Rows are points. The points of each table are mixes of a few directions, plus a little noise. Count the directions of each table, and those that both share. Where both have some left over, give the other angles between the two spaces (their principal angles), to ten degrees, smallest first.
In the rows, zero is written as 128.

First (5 x 2)
[[135 136]
 [185 192]
 [129 129]
 [110 107]
 [ 81  75]]
Second (7 x 2)
[[ 90 152]
 [216  73]
 [ 85 154]
 [145 117]
 [104 143]
 [100 145]
 [155 111]]
Directions: first 1, second 1, shared 0; angles 80

First (7 x 6)
[[170 132 156  91 123 103]
 [100 175 107 134  99 129]
 [126 174 122 110 102 113]
 [188  55 156 166 162  77]
 [ 74 111  52 119 209 140]
 [ 95 140 158 131  77 210]
 [142 109 146 144 123 126]]
Second (6 x 6)
[[128 132 127 130 129 129]
 [128 133 127 130 129 130]
 [131 241 110 174 145 166]
 [126  29 143  88 114  95]
 [130 198 117 156 138 152]
 [126  35 142  90 114  97]]
Directions: first 4, second 1, shared 0; angles 50

First (8 x 11)
[[156 119 147  82 150  52 177 153 207 173 159]
 [ 58 167  97 180 190 114 107 106 153 136 111]
 [193  83 120  88  94 158 160 130 142 114 140]
 [166  95 114 103  87 195 101 133 125  81 113]
 [114 140 140 152  96 164  47 142  80  89 121]
 [ 73 164 158 129 138 110 130 128  86 146  85]
 [113 135 101 135 189  80 183 109 196 168 141]
 [151 121 146 155  80 151 118 122  35 118 154]]
Second (8 x 11)
[[151 145 176  71 125 115 134 146 138  64  50]
 [111 103 131 161 120 131 146 133  91 165 139]
 [ 94  68 168 176  92 158  90 141  82 150 192]
 [165 205 105 137 113  61 176  98 159 187 152]
 [113 114  89 164 127 154  80 109 148 153 222]
 [143 115 115  98 147 116 155 155 169  93  65]
 [160  81 105 117 158 219 114 100 113 114 102]
 [ 86 193 135 100 142  70 130 142 123  99 102]]
Directions: first 5, second 6, shared 1; angles 30, 30, 40, 40

First (9 x 14)
[[160  62 184 106 186 178  56  89 130  65 134 158 172 224]
 [ 98 182 161 183 136 153 188 100 225 109 103 126 197  81]
 [144 100 105  97 120 111  97 147  70 143 143 127  84 150]
 [131 121 141 129 139 139 121 119 137 115 127 133 142 141]
 [133 121 105 112 113 109 120 146  91 148 136 123  93 126]
 [ 99 188  82 150  78  86 193 161 132 182 121 102  93  42]
 [153  79 152 103 159 151  74 112 107  96 137 145 137 193]
 [127 136  71 107  84  80 137 171  65 182 140 109  55  95]
 [108 163 153 165 136 147 166 107 195 112 111 128 178  99]]
Second (8 x 14)
[[157 149 122 191 105 164 130 102 236 131 136 143 188  88]
 [142 121 143 166 125 172 133 125 135 128 115 162 140 155]
 [120 108  98 102 119 109 108 131  53 144 137 128  79 155]
 [ 86 149  69 101 102  69 131 111  89 153 146  92  89  91]
 [222  72 193  67 163 130  92 238 119 117 128 128 108 153]
 [ 51 172  94 165 110 123 173  68 113 137 115 126 129 113]
 [149  92 103 133 124 151  64  74 134 117 156 148 145 168]
 [ 97 160 201  98 176 107 192 175 144  98  90  95 144 100]]
Directions: first 2, second 5, shared 2

First (10 x 24)
[[ 86 113 163  97 139  53 112  62 115 114 107 131 158 102 135 120 169 148
  190  92 139 105 170 111]
 [ 94 101 119 155 171 152 120 193 107 145 121  67 105 166 151 126 113 115
  113 103 102  61 187  52]
 [127 125 112 118 120 136 161  94 147 142 153  96 142  94  94 153 128 125
  111 136 118 164  92 142]
 [ 72 125 155 121 106 101 115  95 122 145 139 140 138 130 136 170 109 102
  144  79 113 155  91 156]
 [149 125 144 106 115  99 127  75 139  90 148 159 125 114 133 114 133 142
  147 146 126 159 125 135]
 [101 127 115 137 136 141 138 146 124 163 120  91 140 122 113 150 129 117
  117 108 126 115 121 126]
 [110 144 129 130 110 130 128 129 126 156 117 139 146 122 115 153 127 115
  126 109 139 144  91 170]
 [249 151  85 124 123 171 164 132 162  88 140 149 118 100  95  74 149 168
   94 233 155 159 121 144]
 [177 151 125 128 116 135 121 139 133 109 112 177 126 130 129  99 139 144
  129 163 156 136 123 157]
 [115 119 134 164 145 163  95 215 105 129 124 131  82 200 178 120  85 103
  109 111 105  83 161  86]]
Second (9 x 24)
[[163 146  90 109 141 137 112 159 140  68 111 169 108 180 151 135 113 181
  136 179 119 131 125  67]
 [131  93 131 128 121 125 155  84 149 123 195  83 121  90 114 130 125 120
   99 138 110 153 129 120]
 [ 82  95 139 145 105 118 146 103 137 175 184  73 151  77 104 162 138 102
   90  92 136 137 112 161]
 [ 78 109 146 144 105 100  69 172 122 112 152 173 118 177 185 169 107 142
  117  96 141 108 131 110]
 [127 132 192 149 131 119 111 122  87 155  92 149 118 125 145  59 136  68
  165  84 137  95 172 182]
 [178 136  89 146 139 168 139 186 138 127 120 118 124 128 116 106 144 155
   91 176 155 102 146 114]
 [ 96 135 118 113 121 113 121 120 133 128 122 136 142 138 129 172 120 140
  139 114 122 144  97 121]
 [152 121 169 133 137 128 146  87 112 138 126 115 116 100 121  63 136  82
  149 118 116 126 161 160]
 [144 184  77  86 151 143 153 119 133 126  50 136 156 138  89 155 134 160
  169 154 118 154  78 117]]
Directions: first 5, second 5, shared 3; angles 60, 80

First (8 x 32)
[[137 237 128 124  76 118 107 108  56  59 194 120  87 236 124 175 191  96
   93 131 163 162 127  74 146 153 170 126 134 200  97 204]
 [131  73 141 154 108  89 143 127 133 136  70 122 167  68 166 205  85  97
  111 166 118 165  94 168 134 119 177 114  70  92 134  50]
 [137 124  97  98 187 187 130 164 184 160 149 134 122 118 100   7 127 189
  175  87 110  51 158 129 116 123  53 157 185 111 142 162]
 [ 91  96 150 109 146 137 112  93 122 152 140 150  99 143  81  78 146 153
  142  99 137 124 165  98 114 121  64 113 172 136 141 156]
 [204 127  50  70  96 151 119 200 150  77 140 124 161 165 155 145 137 164
  127 124 124 106 101 122 193 141 150 168 136  97 147 158]
 [107 126 149 155 155 129 141 118 140 158 116 125 127  91 126 106 110 120
  138 131 119 118 134 148  99 121 119 122 121 127 121 103]
 [ 64 161 192 175 156 117 132  66 100 162 140 130  87 120  98 100 136  98
  129 125 137 140 158 120  70 122 106  98 132 173 104 127]
 [153  79 118 138 100  97 140 147 138 120  77 120 174  83 173 208  91 108
  110 163 117 158  87 164 152 124 183 126  75  87 138  64]]
Second (9 x 32)
[[ 75 152 229 179 117 143 122  50  95 148 148 166 111 148 152 163 103  91
  127 179 156 199  96 120  93 107 115  79 105 167 120 133]
 [161  79  72 106 147 133 126 173 178 161  96 107 152  88  94  83 122 155
  163  87  93  74 146 155 148 135  95 140 141 102 142 104]
 [121 137 123 124 147 135 129 129 135 138 139 124 113 131 103  85 142 138
  139 105 123 103 151 119 116 129 104 134 151 139 123 144]
 [201 115 116 121  70 134 193 177 184  55 190 128 160 201 175 133 154  99
  133 117 109 118  47  36 153  82 155 197 170 191  87 210]
 [142 201 116  95 152 223  78 142 126 134 168 162 119 169 147  88 109 190
  154 153 154 117 125 157 147 150  83 120 136 101 165 173]
 [130 119 184 152  90 132 155 107 129  99 149 157 146 155 190 183 107  96
  114 176 142 183  60  96 125  93 156 130 113 149 116 144]
 [188 115  68 123  82  91 131 168 144 114 115  83 152 142  96 157 158  97
  138  88  96 110 118 121 172 143 152 138 123 163 107 125]
 [ 54 128 138 139 164  59 115  86  62 144  79 106  87  69  90 143 143 120
   80 121 144 137 210 158  89 155 159 102 105  95 130  64]
 [ 81 107 108 111 182 102 103 122  99 159  68 119 112  50 105 117 113 166
  104 126 136 112 200 190 110 157 133 111 107  46 162  56]]
Directions: first 4, second 6, shared 3; angles 90

First (8 x 32)
[[149 150 121  98 130 133 129 129 118 132 139 106 131  95 134 109 166 126
  149 129 114 133 111  91 109 144 116 137 126 126 141 117]
 [ 29 135 120 167 165  91 103 105 180 163  73 207 119 140  73 249  84 176
   52 141 175 105 179 183 183  52 180 123  59 107  97 150]
 [152 167 133  99 134 125 119 129 125 141 139 108 123  99 139 122 158 127
  143 129 106 128  96 105 118 149 109 140 128 125 137 120]
 [118 134 131 133 133 121 122 125 137 135 122 138 125 131 124 146 120 134
  117 129 131 124 129 140 137 120 132 128 121 125 123 132]
 [142 182 125  87 144 121 115 124 130 150 134 112 123  79 129 136 175 137
  140 132 109 126  98  91 117 141 115 145 110 119 140 117]
 [128  69 113 146 109 150 152 133 110  96 131 125 143 151 126  89 117 114
  140 124 146 139 162 121 115 123 139 115 143 138 130 127]
 [153 113 153 149 111 130 131 138 122 116 141 120 121 168 154 107  91 108
  130 121 115 129 110 165 135 149 112 121 168 140 122 135]
 [155  73 127 144  99 153 153 140 102  91 146 108 139 160 146  66 113 100
  153 120 129 141 139 127 110 145 122 115 168 145 133 126]]
Second (8 x 32)
[[132 109 145 114 132 115 152 159 152 143 135 148 147 134 103 170 139 147
   82 141 153  99 158  66 118 110 129 119 139 177 157  99]
 [163 106  95 104 109 144  71  99  88  83 120 113 138 140 107  60 110  94
  155 109 135 148  94 165  64 132 129 137 138  83 111 132]
 [122 125 143 133 133 125 149 145 140 133 137 135 120 122 123 150 139 142
  111 147 134 115 143  98 141 130 128 121 128 146 145 115]
 [ 95 141 119 150 145 121 122 110 131 149 111 139 126 141 151 138 104 130
  136 114 132 140 128 179 156 112 142 127 124 117  99 152]
 [142 155 101 112 117 133 104 100 110 136 115 105 150 126 152  93 128 105
  169  83  99 155 100 165 114 129 120 146 121 107 100 156]
 [ 98 147 186 195 109 117 169 150 172 140 132 143  89 148 146 198  99 147
   96 143  82 110 148 168 225 146 113 121 101 143 125 155]
 [113 133  93 118 157 139 109 102  96 123 123 116 118 104 145  81 140 122
  172 133 149 153 110 142 111 129 146 129 134  91 114 129]
 [158 108 141  98 121 131 149 160 134 116 151 125 136 110  96 135 166 138
  103 153 140 104 143  39  96 137 118 123 138 161 173  86]]
Directions: first 3, second 5, shared 1; angles 50, 60

First (8 x 32)
[[130 159 110 217  61 128 142 186 168 115 100 107  82 125 143 104 107  67
  126  83 155 153 159  84 135 206 137 168 111 105 126  60]
 [138 127 107  57 249  94 135 156 107 173 197 154 186 163 123 151 176 168
  207 175  98 145 192 172  75  51 155  88  68 162 111 219]
 [105 118 116 152 131 141 142  97  82 134 114 155 176 128 135 163 154 107
  117 177 103 126 124 128 157 131 154 125 137 155 174 162]
 [154 138 151 149 109 139  82 119 112 141 113 143 107 130 119 112 133 110
  108  97 149 149 106 133 127 144 153 138 150 123 141 120]
 [130 107 169  88  73 146 110  78 161  86 103  91  74  96 116  99  74 169
   68  86 150  83  47 124 148 125  61 131 189  92  99  70]
 [153 148 135 148 114 122 105 162 150 135 128 122  91 134 125 101 120 113
  135  84 153 151 140 123 109 149 138 141 119 112 112 101]
 [ 79 117  87 146 130 126 198 130 125 111 125 121 174 123 148 166 132 117
  140 187  92 106 157 107 155 135 116 126 106 146 146 140]
 [135 111 148  67 158 128 110  95 119 130 144 130 134 126 115 128 128 172
  123 134 123 110 100 154 119  83 111 107 145 130 115 151]]
Second (9 x 32)
[[139 160 117 117 166  88  63 190 142 192 146 168  98 198 128 120 163 122
  160  84 136 149 118 164  68 120 196 121 112 144 145 131]
 [101 102 123 130 116 150 177  79 105  97 117 120 170  96 135 155 121 132
  108 181 104 103 126 113 171 123  98 125 140 136 141 146]
 [101  98 143 116 102 154 130  51  93 108  99 137 152 108 126 152 123 140
   74 162 109  90  62 131 173 120 111 121 181 137 162 135]
 [163 157 142 132 125 110  69 177 159 156 133 132  68 157 119  90 128 122
  139  57 163 154 120 140  85 141 155 138 123 112 112  96]
 [116 139 126 160  90 126 102 135 132 137  99 140 103 145 134 127 128 104
  103 104 135 125  89 124 135 159 152 141 152 129 158  96]
 [121 132 101 190  95 142 212 157 153  82 124  84 138  85 143 125 100  92
  148 147 129 142 210  71 156 173  89 153  86 109 100 104]
 [117  85 146  68 160 150 153  45  85 106 139 129 185  95 119 157 130 175
  112 191  99  96 105 143 158  73  90 101 152 142 129 183]
 [153 133 121 157 117 137 189 161 161  88 145  76 123  82 130 101  95 116
  161 126 144 154 221  86 131 149  80 144  79  97  69 113]
 [143 144 133  83 181  96  59 155 125 185 152 167 113 186 118 124 163 148
  150 100 131 138 101 177  73  93 181 109 126 146 139 151]]
Directions: first 4, second 4, shared 3; angles 50

First (9 x 32)
[[138 124 124 119 131 143 122 116 102 150 143 138 122 127 130 139 120 122
  106 132 141 130 145 124 125 129 146 145 132 125 136 125]
 [125 114 127 120 152 123 167 149  91 113 129 116 150 165 140 156 151 132
  150  93 155 118 107 127 123 137 106 159 163 137 101 133]
 [124 152 130 145 101 126  82 104 178 135 118 141 105  88 122  87 102 129
  111 169  95 140 152 140 137 116 154  87  90 122 160 120]
 [180 124 123 106 117 167 127 136 193 112 149 155  67 125 115  52 148  99
  141 136 154 113 133  97  88 155 112  77  79 133 171 173]
 [104 121 137 135 122 109 123 130 114 142 118 105 160 112 108 173 118 137
  119 128  92 135 109 126 149 111 119 139 133 116  99 106]
 [ 92 134 129 145 142 100 136 124  81 130 112 113 168 142 149 173 119 150
  128 117 123 136 127 157 153 114 140 166 170 131 100 101]
 [131 100 127 107 146 138 151 133  52 158 148 116 156 145 121 197 133 124
  107 104 146 125 119 111 129 129 124 184 161 120  97 118]
 [135 156 125 144 115 127 110 123 200  95 114 148  90 121 144  48 128 128
  150 150 129 128 144 145 118 134 136  75  97 140 168 146]
 [123 127 131 131 126 120 133 137 141 118 121 120 134 127 122 128 133 131
  140 124 119 126 114 126 130 127 114 120 125 128 120 129]]
Second (8 x 32)
[[113 110 137 116 145 127 131 109 138 135 162 129 118 124 135 156 127  99
  122  71 128 124 137 111 118 133 123 135 118 135 112 146]
 [ 87 134 148 132 147  91 120 115 161 101 134 135 135 153 160 124 134 122
  155  76 129 142 134 143 125 130 125 121 136 158 108 135]
 [127 131 129 132 131 137 112 110 105 147 133 132 136 134 133 146 114 129
  104 125 129 139 145 123 123 118 140 137 135 129 138 113]
 [110 134 149 117  79 124 164 147 157 108 155 112 116 134  58 125 138 121
  128 167  82 133 124  94 143 137 115 126  91 113 134 154]
 [124 145 129 140 121 119 119 133 126 119 107 130 141 142 134 112 127 148
  135 152 129 139 128 144 132 122 133 124 140 134 136 114]
 [152 141 101 169 157 152 118 119 107 126  81 118 144 128 170 128 117 149
  125 109 146 117 126 143 107 107 117 109 154 128 152 102]
 [141 126 111 164 141 167 162 119 138 110 119  93 123 117 126 152 123 120
  120  77 111 100 123  94 100 112  87 100 115 113 153 140]
 [168 103 121  55 104 108  97 175  93 180 132 174 113  91 106  83 143 136
  134 249 170 129 107 175 176 165 183 175 134 114  90 120]]
Directions: first 4, second 5, shared 1; angles 30, 60, 80

First (9 x 32)
[[158 160 151 105 142  93 129 123 146 128 109  97 115  91  88 139 130 102
  184 132 118 143 166  93 109 122  75 107 123 130 103 160]
 [ 90 129 112 153 120 140 131 147 119 123 122 128 138 130 134 145 133 140
  106 131 119 119 122 136 133 132 148 132 133 131 141  94]
 [ 75 124 103 164 116 148 131 153 114 121 124 133 143 137 142 148 134 148
   91 131 118 115 115 144 137 134 162 137 136 132 149  79]
 [224  98 161  67 141 120 118  71 140 144 162 155 107 152 142  65 112 111
  151 116 165 143 115 132 129 122 109 132 116 115 108 211]
 [  7 152  82 206 108 149 139 196 108 109  94 107 156 112 125 197 146 157
   83 141  89 105 131 135 133 137 167 130 144 143 160  22]
 [129 145 134 125 132 114 130 132 134 126 116 112 125 110 110 140 130 119
  149 131 120 133 145 113 120 126 108 118 127 131 120 132]
 [150 103 129 116 127 141 124 110 124 134 149 152 126 153 151 100 121 133
  111 122 146 127 106 145 137 129 145 139 126 122 132 144]
 [156 110 134 111 130 133 124 109 128 134 145 145 123 145 142 103 122 128
  123 123 143 130 115 137 133 127 133 134 125 123 127 151]
 [163 131 145 104 136 114 126 111 137 132 130 124 118 122 118 116 124 115
  153 126 134 137 137 117 122 124 105 122 123 125 114 160]]
Second (9 x 32)
[[132 138 143 128 117 124 127 116 125 118 110 126 113 105 138 140 154 147
  149 135 139 120 146 120  87 158 136  89 129 137 132 135]
 [157  94 110  71  98 171  98 150 107 170 185 173 153 163 163  21 119 135
  100 103 123 113  82 137 117 129 175 160  91 112 122 138]
 [ 93 137 132 135 133  93 154  98 138 120 111 101 165 128  85 170 127  98
  130 117 148 149 136 143 161 105 102 128 141 124 107  98]
 [152 107 117  94 110 159 106 146 114 153 163 159 134 148 157  60 124 138
  112 116 122 116 101 130 114 134 160 145 105 120 129 140]
 [107 142 126 172 163 104 148 130 147 106 106  99 117 125  97 193 106 108
  126 142 115 144 144 127 175  99  86 146 154 131 132 118]
 [140 157 145 184 156 122 130 139 139  88  82 110  51  85 144 200 142 160
  161 171 110 117 173  98  94 159 108  86 154 152 163 155]
 [131 137 136 138 130 126 128 126 129 118 114 124 109 113 134 145 139 140
  141 138 129 124 142 120 109 143 127 108 133 135 135 135]
 [130 115 122 102 113 136 123 126 121 145 148 140 153 143 130  91 127 122
  117 112 134 128 110 137 130 123 143 140 114 120 117 122]
 [110 124 121 126 133 116 139 121 133 133 133 119 156 142 104 134 114 104
  116 117 132 141 119 141 164 102 115 151 131 120 114 110]]
Directions: first 2, second 3, shared 0; angles 40, 80
